Every row gives one point. Any point is a mix of the corners, with weights that add up to 1. It lies inside the corners' shape when no weight is negative. Say inside or outside, and name the corners with a negative weight.

Corners:
(1): [58 -3]
(2): [-27  -7]
(3): [-23  17]
Points:
[-15   4] -> inside
[20 -4] -> inside
[ 44 -12] -> outside (3)
[-20  15] -> inside
[-11 -18] -> outside (3)
[39  7] -> outside (2)
[ 60 -14] -> outside (3)
[40  8] -> outside (2)
[-39   9] -> outside (1)

Corners:
(1): [-11  17  18  13]
(2): [ 54 -21 -43 -60]
(3): [53 -1 37 -4]
(4): [-22 -27 -21  28]
(5): [-36 -10  42 -18]
Points:
[-3 -5 36 19] -> outside (2)
[-1  8  9  2] -> inside
[-16  -3  18   2] -> inside
[-15 -19  -2  12] -> inside
[  0 -15  24 -11] -> outside (1)
[12 -7 13  7] -> inside
[ 34 -28 -32   7] -> outside (1, 5)
[-11  -3  17  24] -> outside (2)
[  8 -17  50 -49] -> outside (1, 4)

Corners:
(1): [-15  27  12  -1   0  29  -9  12]
(2): [ 60 -18  28 -20  13  36  14 -40]
(3): [ 23  -1  21 -38 -10 -15 -12 -12]
(4): [ 11 -12  -3  -3  19 -26  29  -4]
(5): [-29 -44 -58 -41  11 -10 -30  22]
(6): [ 37  21 -29  -2 -17  12 -27 -40]
(7): [-21 -58   9  19 -34  10   0   3]
(8): [-24   5 -57   8 -29  19  43  23]
(9): [-23 -45  -9  14 -35  13  39 -41]
Points:
[-15 -42 -41 -20 -19 -31   0  -2] -> outside (1, 2)
[ 20 -18  -3  -6   3  27   5 -11] -> outside (3, 9)
[ 25   2   6 -20  16  -2 -13 -29] -> outside (7, 8)
[ 13 -12 -12 -16  -2  11   7 -14] -> outside (7)
[ 14 -10   2 -13   3  -5  10  -9] -> inside

Corners:
(1): [ 21   7   5  -5 -22  21   8   2   0 -26  13]
(2): [-33 -23   9  -8  17 -35   4 -29 -60  24 -23]
(3): [-30 -11  -7 -37   1 -25  12  -4   3   9   2]
(4): [-17   4   4 -28   7 -27 -16  14 -22   0 -17]
(5): [  8   2 -12  -1 -19 -17 -10   2   5   5   6]
(6): [-19   5  -3 -15  17 -15  -6 -17  -1   8 -28]
(7): [-21  -1 -10  -6   6   4  -4  22   6  14  -3]
(8): [-18  21  -5 -31  26 -10 -16 -17 -31  27   6]
(9): [ -6  38  -2   3 -38   9   6  11   8 -12   7]
(10): [ 26  26  24  20   7 -21  30  -2 -36   2   8]
(11): [ -3  21  28  14 -12   1  -6   4  11 -11  24]
(12): [-24  10 -22   5   5 -10  -3   6   9 -24  11]
Points:
[-24   2 -15 -12  -9  -2 -10  10   5  -8   9] -> outside (6, 10)
[ -4  19   0  -8 -12  -1  -1   7   7  -5  10] -> outside (2)
[ -6  19   2  14   8   1   8  -1 -11  -2   0] -> outside (3, 4, 5)
[-16  -4  -8 -33  -2  -4 -10  -4 -10   9 -20] -> outside (10, 11, 12)
[-23  20  -4 -22  -2   3  -8  10  15 -10   3] -> outside (2, 5, 10)
[  1  10   5   1  -8  -2   9 -13  -9  -5   8] -> outside (4, 7)

Corners:
(1): [-17 -22 -28  13 -26 -10 -14   4  10   1 -22  -6  21  27]
(2): [  3  20 -44  26 -28 -12  16  24  -7  27  -5 -39  23   0]
(3): [-31  20  13   6  21  20   3 -27   1  14   7   7  -9 -11]
(4): [-17  -5   8  -2 -24   5 -16 -60   7  -4  17 -19 -28   8]
(5): [-19 -12  43  -9  -2  -3  -3 -20  26  -4  22   7 -31 -15]
(6): [ 24 -17  -3   7 -29  18  -8 -14   5  18  -9 -18   9  31]
(7): [-23  39  13  24   6   6 -12 -17   7 -21  30  14  28  -7]
(8): [-42  10 -10  27  18  24  31   7  -5 -17  24  -9  22   0]
(9): [  8   4 -23  31  -7 -14   7   9 -15 -15 -39 -39 -10  11]
(10): [-13  13  14   8  12 -26  27   0 -27  -5 -30 -47  13  -1]
(11): [-17  17  20 -14  11  17   6 -35  46 -24   4   3  12 -17]
(12): [-12  18 -15   6   0   7   1  18 -48 -16 -16 -46   8 -20]
(13): [ -7  -6   6 -27   9   3 -19 -23  31   1  28  -8 -28  34]
(14): [-10   5  10 -33 -23  -6  21 -25  19 -15  -7  21 -27  24]
(15): [ -5   0   0   5  18  -7   3 -40   3  -8  31  13   5 -16]
Points:
[-14  18   3   5  15  10  10 -38  -2 -19   7  -4   7 -11] -> outside (1, 2, 5, 13)
[-10  12 -16  10  -7   2   6   6  -5  -1 -10 -18  14   9] -> outside (4, 5, 15)
[  1   1  -1  -3  -4  -3   2 -20  -7  -1 -21 -24  -1  15] -> outside (2, 5, 7, 8)
[-18   9   8  -4   7   3   5 -23   2 -10   7 -10   4   4] -> outside (2, 5, 9)
[-14  30  16   8  45  24   7  -3  -3  10  51 -10  25 -28] -> outside (1, 4, 9, 14)
[-12   5  -7  13  -6  -1   0 -12  -7  -2   6 -14   0   7] -> outside (11)
[-14   4   7   1  -2   2   0  -6  -6  -8   2 -17  -6  -9] -> inside
[ -9  13  -1   9  -6 -11   5 -17  -1 -12 -10  -8   0  -9] -> outside (6, 8, 13)

Corners:
(1): [  3   1  15 -29  32   3  -4  13   8  -8   4  -8  11  10   4  10  10  -4
  -4  -5]
(2): [  7 -21  -4  12   7   1   0  11  -6   1   0   8 -10   5   3   7  -1  44
   3 -10]
(3): [  4   4  -3   2   4  21   5  12   1 -13 -10   3  -3   3  -5   4  12   0
  -2 -23]
(4): [-19   1   6   4   1   7  -8  10  -2   0   8  -6   9  14   6   3   9  19
   1  -3]
(5): [ 11  -8   4   0  -2   6  10  -1 -14  -5   4  -8   8   3 -10  11  11 -13
  10  -1]
(6): [  9   1  -2  20   1  -2  -5  -1  -9  -2   1  -8  -2 -52  -7  10  10  -7
   1 -13]
(7): [  5  -2  -8  18  -2   1 -17  17 -22  -2 -20 -15   1   9  -2 -40   1  -7
  -7 -13]
(8): [-21  -4  -6  21  14  21  -6   9   1 -10 -10  -8  15   1   1  11 -10  -8
 -10   6]
(9): [ 12   5  -2  17   1  10   5   7   5  22  10   3  -6   5 -27   2  13   8
  27   5]
(10): [-20 -17   6  22   0  24   0  -8   0 -11  -4  -7   3  11 -12 -48 -20 -12
   9  -4]
(11): [ 10  -8  -8  -2   1  19   4 -17  10  11  -5  -4  11   9   2 -13  14 -13
  -8  -1]
(12): [-23 -14  12   4  -2  18   8  14   6   5 -17 -15   5  10   1  10   4 -13
 -10   2]
(13): [  2  -6  13  22   5  20  -1   1 -14   6  -9  41  15 -18  -2   7   8  -4
 -15  -9]
(14): [-13  -4  -4  18  20  11   4  13 -24  12   9  17 -42   6   0   9  14  -3
  -4  -1]
(15): [ 13   0   0  20   1  18   8 -13   1   8  -7 -16   6  11   2   7   3  -9
  39 -17]
(16): [-39  -2  -9 -48   7  10  10   6   8   4   0  11  10 -16   2  11   6  -5
  23 -14]
(17): [ -7  -7  -1  18   3 -26  -1  11  -7  -4  11  -7   2 -13 -24  -3   7 -12
   9 -24]
(18): [  7 -12  -5  -5   6  17 -60   8   6   2  12   7   4 -13  -2  15   9   3
  -4  -1]
(19): [  5   2   5  18  -1 -10  12  -1  -5 -11 -10  23 -13   4  -1   0   6  -6
  -7   3]
(20): [ -9  -1   6   0  18  -5  -7 -13  -4  -2   3   4 -14   1 -29   5 -17  48
 -12  -8]
(21): [  4  -4  -6   9  -8  14  -3  -7  -8   4   8 -12 -10  12   1 -31 -33  -9
 -15  -5]
Points:
[-4 -3  0  8  5  9 -4  4 -2  1 -2  2  1 -6 -3  0  4  1 -1 -8] -> outside (5)
[-3 -5  2  6  6  7 -3  4 -6  5  1  7 -8 -1 -5 -2  6  5  1 -8] -> outside (5, 8)
[ -9  -3  -5   3  12   0   3  -8 -16  -2   3  -2 -10  -6   1 -26 -10  12
  -1 -32] -> outside (5, 8, 9, 12, 18, 19)
[ -9  -8  -5   1  13  12  -7   1   1   7   1 -11  -6   1  -6  -4  -7   1
   3  -7] -> outside (3, 4, 5, 13, 19)
[  0   2  -1 -19  10  -4  17   3  -1   7   1  -8 -11  21  -6  11  17  14
  23 -14] -> outside (6, 8, 10, 13, 18, 21)

Corners:
(1): [ 19  -8 -15 -31  14  -1 -12 -27   9  -5 -15  -3 -13 -41 -17  -6  20 -11
  25   6]
(2): [ -8  41  -6 -17 -32  29 -34 -32 -21  42  36 -12   8 -37 -29 -40  20  34
  -1  -6]
(3): [-19  -8  30  -5 -21  20 -11  43  27  -1   5 -36  -6  17 -12   2   2  -9
  -7  14]
(4): [  9  34 -21  15  -2 -17 -26  34 -22  39  27 -15 -15  12 -34 -54 -18  23
  -4   2]
(5): [  7  37  -4  -1  22  34   5 -13 -23  -7  40 -17  32   6 -16   5 -14 -26
  26 -14]
(6): [ 27  -6 -21 -14  15  40 -22  -6 -35  26 -22  30  32   8 -60   7  -9 -13
  40 -39]
(7): [ 22  -3 -22 -30 -20  35 -12  53 -20  17 -31   7  -9   4 -10 -17   6  18
   5  36]
(8): [-14 -38  10 -41   8  14 -11 -34 -30  13   8  30 -10 -44 -52  26  19 -25
 -16  12]
(9): [ 11 -44  -7  31 -17 -10  33  47 -35 -17  -8   7  17 -14   3  16  24 -24
 -16 -35]
(10): [-23 -26  23 -27   7  14  40  20  22  53  19 -54  -6 -16  -7 -44  23 -28
  17  19]
(11): [ 40  32  14 -28 -27  11 -14 -28   4  -7  27   0  28  26 -12   8  -3   1
   0  25]
(12): [ -5  -1  33 -27  12   9  25  14  28  11  38   2  44  -6  -5 -14   5  39
  21  17]
(13): [ -6  26 -41  16 -11 -28  15   1  41  22 -35 -16   6  -3  24 -12  -5 -33
  16  27]
(14): [ 43  31  20  -7 -24 -26  -4  57   9  18  -5 -17  34  35  23  36  42  35
 -24  13]
(15): [ -7   7 -23   8  14  17 -16 -28  17  43  42  -1 -39 -15 -20  14 -37   6
  45 -36]
(16): [ 34  -7  -1 -14 -26  30   7  41  19  31  -1 -13   5 -41  36  20 -23 -37
   5 -20]
(17): [ 28  21  20   6  32   0  -9 -16  27  10  -5  29 -32   4   5  -3  -5  -3
 -22  19]
(18): [  5  27 -21   7 -22  17  46  -7  32 -14  -2 -42  44   6  -3  25   9  20
 -21  -6]
(19): [-32 -42 -17  -8  23  20 -17 -25  10  35  17  10 -25  -9  -5   5  -7  11
  -3 -24]
(20): [-11  33  -2 -10  18 -30   2 -27   2  18  25  19 -22   6  10 -41 -43 -11
  12 -34]
(21): [ -4  22 -29 -45  40  34   4  37  44  53  38  35   8  21 -35  21   2 -26
  37  16]
Points:
[  4   3   5 -16  -1  12   6  11   4  11   9  -5  14  -4  -9  -6   6   1
   3   7] -> outside (15)
[ 17  22   1 -20   1  28 -10   1  11  23  16 -12   0   2 -11  -2  -7   5
   7  -3] -> outside (8, 9, 12, 13)
[  1  16  -6 -17  10  30  -8 -41  39   6  17  12  18 -15 -16  31 -18 -12
  18  -1] -> outside (4, 7, 9, 10, 14, 20)
[ 17  20 -11  -5   1   5   2   9   5  22   7  -3   8   2  -6 -10  -3  -1
  15  -2] -> outside (3, 8, 19)
[  0   2  -3 -12   0   9  -5  -5  -3  20  15   2  -1 -12 -19  -2  -1  -2
   5  -5] -> inside
[  7  14  -5  -5  -2   6   3   9   3  15  15  -8   9   0 -11 -10  -4   5
   3  -1] -> inside
[ 11   4   8 -12 -12  14   7  28   4  14   3 -14  23   7  -6   1  16  -2
  -6  16] -> outside (1, 15, 20)

Corners:
(1): [  8 -14   0 -14  21   0  -3   6 -15 -18  -8   2 -12  14   7  -1  11  -4
 -14  -4]
(2): [16  2 -6  9 -4 -8 -9 -2 -6  7  1 -8  9 -7 -3  4  4 -3 -6 16]
(3): [  5   1  -1  11  -8   1   1 -60  -4  13 -15  -4   2   0   0   7  11 -13
  10  12]
(4): [-19   2   6   5  -8   2  -4  -3  -8  -2  -5 -13  11   4   2   3  11  -7
  -5  -6]
(5): [ 11   7  18   0  16  -8 -14  -7  -2  -2  -1  -5  13  -3  -9  -2   4  13
 -12   0]
(6): [  9   2  -6  -3   3  -3 -12   0  -2   3 -12  -1   6  -3   3  14 -32 -12
  11   8]
(7): [  3   0  -6 -26   2   4 -17  13   1   1  24   3  17   6   5  -4   9   4
  -4 -10]
(8): [ 10 -20   2 -25   4 -14 -15  -3  -1 -15  -8   0  15   6   4  15  -9  12
   2   8]
(9): [-32   7   3   7   2   0  -5  -1 -30  -2  10  -3   2   3  -7  12   3   5
  19   4]
(10): [  2   2  14  -4  -5 -13 -14   6   5 -15  19  -2   6  -5 -18 -18  -3   8
  -5  -1]
(11): [  3  -4  29  -2  -9 -13   1  10  -1  10 -17  -1   2   8   3  17   1  -6
  14   2]
(12): [  7   6  11   9   8   2  -8   3  10  12  -3   5 -11 -12 -35   3   9  10
 -16   4]
(13): [  4   3   6  -6  -7  33  17   7   6 -12  50  -4   3  -5   7  17  -1   2
   0  -6]
(14): [  8   7  -4 -30   0  -9   3   7   6   5  -8  -6  11   7  -2  15   4   1
 -12   9]
(15): [ -4  -2   3  -3   2 -11 -14   3  -4  -8  30   3   4   2   1  11 -17  -4
 -12  -8]
(16): [ 15 -41  41   2  -2 -12   9 -47   2   9 -10 -18   3  11 -12  -6  -6   6
   6  16]
(17): [ 17  -2   9 -34  -3 -12 -19  10 -21   2 -13   7  11   6  -5  12  -6   2
  -9   7]
(18): [ 15 -16   1   9   7   3  58   3  -1  -1 -12   3   1 -38   2  12   5 -24
  -8   6]
(19): [-13   3  -2  -8   3  -4 -14   6 -22  -1   4  -6 -15 -24   3   6  -3   1
  -8   4]
(20): [  7  -2   0   1   2  -8  -5  -8 -13  -2  16 -22  -4   7  -8   8   8  -2
 -11 -27]
(21): [ 14   7   4 -16  10  -8 -15   4   3  -5  -7 -10  13   5 -10  16   9 -23
  -3   0]
Points:
[ -3  -5  10 -23   4  -5 -14   9 -11 -10   5  -9  10  10   3   7  -3   4
   1  -6] -> outside (2, 3, 12, 15, 18)
[ 10  -2  -4 -12   3  -1   2   3  -4  -7   9   1   4  -7  -3  10  -2  -4
  -5   2] -> outside (4, 5, 11, 16)
[  6  -1   0   1   6   6  -3 -12 -10  -2  11  -5   2  -4  -3   6   1  -5
  -7  -2] -> outside (8, 10, 11, 14)

Corners:
(1): [  3  -2  30 -26 -22  -2 -28  -1  -3  -7 -14 -11  -9 -17  12  46 -14 -19
   6 -19]
(2): [  2  11  24  -7 -39  -8   1  -5  -4 -29   1  20 -23   8  -5  20 -22 -29
  -1   9]
(3): [-12  52  -1   6  18  -2 -17   6  19  -1   8  -7   2   7  16 -47  -7  -1
  -1 -15]
(4): [-22   6 -10 -24  22  25   1 -17  -3  11   3  10  14   5  -7 -43  -3  11
   2  14]
(5): [  7  10 -36  -9  39 -10 -17  -9  12  17   2 -21 -23  21   7 -56  15  24
   6  35]
(6): [-19   1  41  -1 -32 -36  -1 -11 -25 -17   1 -12  -3 -23 -12  36 -24   1
 -17   3]
(7): [ -5 -14  11   2  27   0  -4  26  27  21  -2   6  -3   7   6 -60  -9  16
   3  11]
(8): [-18   2 -25 -18  37 -10  -1  18   2  -6  18  -4   4  28  -4 -18  -8   9
  28  -4]
(9): [ 12  -2 -11  22  -6  10   1  31 -52  -8  10  -2 -29 -53  18  15  24  16
 -10 -23]
(10): [-20  14 -17  -2   5   4   1  20  15  -9  -8  -8  10  38 -15  -9  20  15
 -22  22]
(11): [-17   9   4  26   5   0   5  24 -37  13 -14 -12 -19 -38  42  16  42  -8
  33  11]
(12): [-20  14  26 -23 -46 -28 -10  -6  -3  -9 -12  32 -11 -14   7  36 -18  13
   0 -10]
(13): [-11 -17  32 -24 -30 -26  -3 -39   5 -22  -2  11  -5  15  10   9  11 -19
 -15 -17]
(14): [  5  11 -19  16  14 -21   8  32 -18  17  -8  13 -18 -49  11  16  28 -16
 -14  -1]
(15): [ -4   8 -26  16   4  -1   6 -22  20  12 -28  -6 -18  -8 -20 -49  11   8
  16 -19]
(16): [  7  -4 -40   6  -7  -7  -4   3  17   4   2 -16  21  -9  17 -46   3   6
  19  13]
(17): [-10   4 -32   2  36   7  31  -1  30   7   2 -10 -10  -5  23 -40  -9  26
   2  17]
(18): [-16   0 -19  12  23  11 -12   4  30 -10  23  -7 -15 -18 -22 -43  25   5
  18  21]
(19): [ -9  -6 -24  55  13  -2 -27  25 -30   6  -9  14 -19 -38  34   8   9  -6
  -7   0]
(20): [ 34  15  14  45  31  -1  -1   9 -32   8  -2  20   4 -44  22  28  25  23
  22   0]
(21): [-24  -3  35  -6 -37  -5   3 -15   3  27  22  -3   3  19   0  31   1  -4
   5  -8]
Points:
[  2  -3  12   8  -2 -10  -9   9 -11 -13 -12   3 -22 -18  10  28   5   5
   3  -2] -> outside (3, 4, 14, 16, 21)
[-18  -8   8 -11 -23  -9   8   0  -4  -7  -3  -3  -7 -11  -5   7  -1  -4
  -1   1] -> outside (3, 5, 19, 20)
[-14  10 -10  -2   4  -3   4  16   6   4  12  -4  -1   0   3 -29   0  10
   4  18] -> outside (1, 13, 15, 19, 20)
[ -9   6   2   1   2  -3  -7   3   0  -1  -2   1 -10  -7   4   0   4   2
   1   0] -> outside (16)
[ -9   9 -12  14  16  -3   2  14  -2   9   0  -1  -2  -9   6 -18  12  16
   5  11] -> outside (1, 2, 13)
[ -8  11  -7   3   7  -5  -4   9   0   4   1   0  -7  -8   4 -10   2   8
   5   5] -> outside (13)
[ -3  12   4 -14  -7  -9  -9  -6  12 -10  15   0  15  21  -8 -26  -6  13
   5   5] -> outside (1, 11, 14, 15, 17, 19)

Corners:
(1): [-31 -17  33   0  48 -18   6  12  30   4  -6   8  13  26   3 -19   2 -25
 -35   5]
(2): [ 11  24  -2   2 -30   3  22  38  53 -30 -21   9 -19 -16   8  -5  -3  19
 -40 -12]
(3): [-10 -16  22 -44  30   6   0   6 -37  -5  32 -15 -17  24  13 -29 -14 -28
 -38 -17]
(4): [ -9 -12   5   3  37 -10  23  14 -44 -25  38   9 -13  33  39  -4   2  24
 -29 -13]
(5): [-31   4  11  -4  26 -49  -6  -7 -23 -27  15 -15  -1  17 -12 -31 -21   0
 -49  12]
(6): [  3  13 -26 -19  -6 -23 -24   1  30  -3 -41  11 -18 -10 -20 -31   6  31
 -10  -7]
(7): [ 40  -8 -16  16  -3 -24 -17 -24  59 -16 -21  -3   0  -9 -24   1 -22   2
 -43 -24]
(8): [ 16  18  20 -26  -1  42  19  11   6  28   1 -35 -27 -16  41  18  26  14
  17  21]
(9): [-20 -22  -4 -24   7 -26  27 -20  -9 -27  27  -6   6  40   1   2  24  -8
 -50  16]
(10): [-12 -54  -7 -28  52   5  23  -8 -12 -15 -12 -50  -8   5  -6 -25 -17 -12
 -28 -14]
(11): [-26  11  21   3 -11  40 -10   7  -7  14  21 -24   5   4   8  22  34 -12
  12  -5]
(12): [ 18   5 -18  -5 -13  29   6 -43  48 -35  -4  13 -24  -2 -13 -15   4   1
 -22 -26]
(13): [ 10  43   1 -12 -23  40  16  27  24  27  -1  -7 -17 -49  49  30  11  23
  -7 -47]
(14): [-42 -21  35 -24   3  -2  21   5 -30 -10  43  12  17  26  27  -2 -19   7
 -11   8]
(15): [ 41  35 -17  27 -21   1  24  15  56  10 -16 -11  -9 -23  -2 -33   1  -2
  -5 -28]
(16): [ 18   4 -15  10 -10  13  -4 -13  29  -1 -43  11   3 -26   4 -22 -10  14
 -20  -1]
(17): [-34   6  -9  -9  19 -19   9 -21  11 -40   7  13  11  46  21  -1 -12 -25
 -35  10]
(18): [ -1  15 -11  -2  14  39  -9  25  14  46  18 -11 -19 -39  12  20   6   8
  18  11]
(19): [-23  52   6  -1  10  46  16  30  20  45 -11 -20  28   5   3   4   3   8
  15   6]
(20): [ 32  31 -10   9  25  -3 -10  12  40 -17 -18  19   5 -39 -16   4 -10   2
  -7 -22]
(21): [-24  60  14 -16 -14  53  42  18  -2  32  -7  -4 -23  -8  18  38  14  -3
  17 -22]
Points:
[  2   8  -2  -6   0  15   6  -1  17  -1  -7  -3  -7  -8   8  -4   2   6
 -13  -7] -> inside
[ -6  10   2  -9   7   8   8   1   9   2  -1  -5  -6   2   6  -3   4   2
 -12  -6] -> outside (2)
[ -7  24  12  -6   1  14  24  10  10  -5  15  -1  -4   6  20   2   7  -3
 -14 -14] -> outside (6, 7, 10, 16, 18)
[  4  15  -4  -7 -23  26  22  11  18  10   6 -15 -14  -9  11  13  20  16
  -2 -14] -> outside (1, 3, 5, 16, 17, 20)
[ 18  19  -5  -3 -15  -7   7   3  20 -25  -4  15 -18 -11  13  -9 -11  18
 -28 -22] -> outside (1, 9, 10, 11, 18, 19)
[ -7  27   2   1   0  12   3  15  17   6  -2  10  -2 -15   5  12   4  15
 -11 -14] -> outside (3, 8, 10, 15, 17)
[-16   5   2  -7  10  10   1   3   8   3  -3  -8  -6   1   4  -1   0   7
 -10   7] -> outside (3, 9, 13, 15, 20)
